Each row is a point. A path goes straight from each point to the next, and from the last back to the first. The post is the endless flat space through its rows: a point in 2 columns, a line in 3, a plane in 4, and so on, so that a path can go around it. Count how often the path circles the post. Going back the other way cancels.
In the rows, zero is written as 128.

Post (1 x 2):
[[117 135]]
Path:
[[ 70 130]
 [ 95 156]
 [142 181]
 [152 140]
 [128 122]
 [ 98 102]
 [108 121]
 [125  97]
 [173 133]
 [155 174]
 [127 164]
 [164 142]
 [134 117]
 [110 118]]
Times around: 1

Post (7 x 8):
[[161 111 123 160 150  77 191 123]
 [124 124 126 113 109 121 173 162]
 [109 167 189 122  87 120  63 135]
 [109 115 157 113 176 149  99 123]
 [126 110  94 122 119 148 127 134]
 [131 164 113  88 124  91 177 161]
 [127 166 163 104  81 113 146 114]]
Path (18 x 8):
[[ 71 112 113 124 139 122 135 165]
 [114 150 116 122 139 160 115 124]
 [101 127 171  96 132 182 142  55]
 [117 120 147 133 146 107 132 119]
 [136  95 139 131 137  81 138 139]
 [131 122 157 120  71  94 110 135]
 [131 135  95 108 158  97 127 126]
 [111 121 116 141 115 123 143 140]
 [133 189 121 132 125 108 164 122]
 [131 164 181  79 136 164 108  91]
 [147 110 135 114 131 127 136 118]
 [144 120 155 124 126  92 121  78]
 [102 115 126 122 121 100 208 134]
 [ 95 142 134 136 137 156 132  90]
 [120 147 152 127 161 134 112 141]
 [150 128 139 131 112 107 140 172]
 [122 163 164  72 117 105 127 129]
 [123 148  85  94 114  79 152 185]]
Times around: 2

Post (13 x 14):
[[127  98 127 139 175 109 161 154  99 174 109  72 169 115]
 [ 95 126 159 102 158 147 171 136 128 169 120  88 195 128]
 [141 137 104 137 111 147  70  86 115 148 155 115 129 152]
 [120 104 117 101 123 121 109 123 188 110 127 150 131 161]
 [104 131 177 168 137 121 128 135 128 149  94 106 182 118]
 [128 162 175 141 172 145 149 117  85 156  77  83 136 149]
 [124 167  97 135 108 123 132  67 102 154 125 170 123 137]
 [126 148 158 157 144 154 157 165 107 183 120 111 123 125]
 [132 131 137 129 158 137 106  62 124 130 172 168 110 138]
 [134 142 108 115 135 134 116 142 158  76 142 114 149 103]
 [155 145 132  73 129 111  67 117 170 128 127 162 123 100]
 [126  86 130  78 115 132  95 129 113 117 135 172 144 135]
 [109 117 136  94 102 108  94  97 134 113 156 129  87 122]]
Path:
[[133 114 160  99 130 128 157 123 137 132 157 142 136 145]
 [126 120 138 120 118 112  88 157 133 156 150 121 122 109]
 [ 86 129 130 156 167 145 173 136 128 129 133  84 135 128]
 [123  59 154 124 183 146 139 121  98 188 117 150 122 140]
 [105  94 138 128 127 132 129  90 159 126 142 165 123 112]
 [145 134 140 123 174 122  96  89 157 109 108 133 155 115]
 [163  89 161 143 154 140 126 142 129 170 139  87 185  80]]
Times around: 1

Post (17 x 18):
[[123  90 137 113 102 106 148 159 143 138 116 134  77 146  86 113 141 114]
 [144 101 133 116 155 116 189 110 101 173  67 166 126 112  91 131 142 100]
 [126 113  85 159 129  81  96 111  97 137 121 173 107 143 102 107  89 156]
 [178  89  98  80  69 120 162 101  89 153 114 141 106 114 118 111  94 133]
 [156 102  89 144  65  79 141  64 148  96 104 120 112 105  96 114 121 129]
 [121 148 143 133  96  96 164  82 109 152 128 106 102 138 124 116 138 113]
 [144 141 128 133 160  97  90 124 141 157 114 192  84 151 139  90 120 121]
 [131 143 126 136 120 119 120 108 107 141 137 168 113 115 135  90  55  71]
 [149 122  86 140 152 111 160  57  94  91 136 118  92 141 172  95 154 134]
 [133 103 135 115 117 123 100  92 112 113 154 151 139 154 130 116  71 140]
 [104 124 125  99 100 115 180 138  96 107  73 150 153 100  92 138 127 120]
 [106 152 111 132 126  93 141 120 147 138 106 130  85 137 121 144 120  79]
 [111 153 125 158 129 105 126 117 131 121 153 122 117  95 108 147 133 116]
 [138 132  79 111  94 138 145 100 158 119 136  93 139 129  81 119 131 118]
 [124  95 127 139 141 128  99 137 146 134  95  94 117 100 112 106  93 153]
 [112 101 127 151 144  74 149 157 140 139 117 163 139 102 137 110 116 147]
 [111 139 156 135 160 124 142 129 126 113 164 142  81 156  88 119  81 173]]
Path, 25 rows:
[[108 148  96 155 108  84 153 121 113 102 132 163 123 136 166 121  95 130]
 [146 102 131 165 129 120 138 163 140 144 123 172  43 127  93  89  96 138]
 [103 107 127 145 123 124 169 103 154 153 117 150 165 117  94 113 109 116]
 [158 158  67 155 152 136 130 137 145 106 173 144  84 111 101  94 105 140]
 [116  90 106 146 126  82 177 121  81  94  98 111 105 138 126 125 129 113]
 [171 121 125 141 140  71 150 107 138 158 163 154  91 112  94  81 136 155]
 [107 142  64 126 119 105 134 149 113 113 143 140  94 109 117 105 109 113]
 [153 131  94 113  82 114 154  96  81 134 104 204 114  70 101 125  95 144]
 [153 146 134 119 109 122 142  89 134 153 112 130  94 132 105 134 117 128]
 [135 123 133 139 124  97 133 117 124 100 125 147 151 137 124 124 146 149]
 [170  99 129 151 138 117 108 114 160 131  90 179  98 147 105 112 168 107]
 [ 93 146 132 166 103 105 120 170 131 108  99 140  86 114 126  96 139 147]
 [180 117 140 137 110  82 168 110 114 139 152 188  94 128 156 124  96 107]
 [147 144 117 110 159 130 155 103 105 120 126 108 106 154 113 129  67 103]
 [154 129 123 119  85 126 129 119 114  79  71 128 110 144 146  95  80 136]
 [141 128 148 127 116 121 134 105 104 118 150 149  91 143 159 133 130 111]
 [138 166  83 146  80 113 139  93  90 118 142  86 103  98 112 115 129 134]
 [140 175  98 104 115 141 116 144 123 161 167 122 131 105 105  83  72 150]
 [127 112 124  86 119 140 133  99 125 125 123 144 140 102  91 119  80 114]
 [ 84 143 170 142  97 110 162 118 145 107 109 117 137 105  72 120 149 124]
 [138 118 126 139 139 125 198  64 141 159 146 121 111 124 165  91 100 144]
 [153 123  76 115 153 148 117  79 105 163 108 164 144 105 115  76 137  85]
 [135 128 133 125 151 125 141  89 161 102  92 124 117  94  40 113 101 118]
 [142 139 113  91 127 118  96 111 138 167 103 181  92 124 107 105  98  86]
 [101 123 120 185  81  79 129  97 146 152 149 105  87 135 109  83 135 132]]
Times around: 2
